Every row gives one point. To make a cloud, some directions were put in groups of two or more. Within a group, all points are equally far from the middle, so they leave a hole (a ring in 2 directions, a hollow ball in 3). The other directions are filled evenly. Then the cloud was stretched, turned, moved and blurred a little. Count the holes, and give their numbers of directions, smallest first.
In the rows, zero is written as 128.

Cloud:
[[130 157]
 [102 118]
 [107  98]
 [179 119]
 [122 154]
 [166 149]
 [107 139]
 [163 152]
 [109  95]
 [147 157]
 [147 158]
 [139  79]
 [103 126]
 [127 156]
 [162  85]]
Holes: 1 (2)

Cloud, 19 rows:
[[168 136 142]
 [134 130 175]
 [110 126 149]
 [143 141 176]
 [103 140 157]
 [ 84 118 143]
 [154 114 152]
 [168 145 113]
 [134 109 118]
 [141 180  91]
 [137 123  72]
 [129 163 154]
 [121 151 141]
 [ 88 117 106]
 [154 161  89]
 [134 169  90]
 [ 97 136  82]
 [140 120 139]
 [124 100  78]]
Holes: 0

Cloud:
[[142 125 124]
 [109 156 144]
 [132  79 126]
 [122  88 131]
 [153 147 123]
 [155 117 156]
 [137 122  64]
 [120 132  71]
 [114 111  71]
 [158 116 126]
 [127 160 160]
 [135 137  68]
 [ 92  99 116]
 [130 147 133]
 [165 151 109]
 [115 130 137]
 [166 100 115]
 [157 128  86]
 [178 125 133]
 [137 145 115]
 [155  88  72]]
Holes: 0

Cloud, 27 rows:
[[136 161 129 146]
 [106  91  88 132]
 [ 90 115 113 151]
 [174  82 105  83]
 [140 129 133 152]
 [134  91 153 121]
 [102 116 108 101]
 [128 104 139 147]
 [149  97 108  73]
 [178 115 153 107]
 [112 155 136 148]
 [ 85 119 107 144]
 [ 93 103  94 138]
 [129  74  89 117]
 [156  73  93  99]
 [111 121 130 156]
 [172 127 109 131]
 [107 142 149 122]
 [151 157 118 141]
 [174 147 133  90]
 [106 154 141 139]
 [ 97 133 126 155]
 [122  90 118  83]
 [145 122 135 149]
 [161 134 109  81]
 [174  98 112  73]
 [118  70 125 120]]
Holes: 2 (2, 2)

Cloud, 26 rows:
[[124 148 157 105]
 [121 163 150  90]
 [123 135 148 106]
 [118 150 126 197]
 [125  92 141  99]
 [123 132  96 165]
 [123 143 141 188]
 [ 89 137 105 141]
 [132 118 110 103]
 [127 127 109 195]
 [123 154 141 180]
 [159 142  83  93]
 [137 117 134 125]
 [138 195 129 156]
 [110 113 144 150]
 [160 152 109 128]
 [141 110 149 115]
 [129 155 115 183]
 [153 124 102 130]
 [114 187 101 189]
 [136 125 119  91]
 [146 121 128 102]
 [153 124 155 158]
 [148 185 135 147]
 [140 134 114  73]
 [146 133 159 166]]
Holes: 0
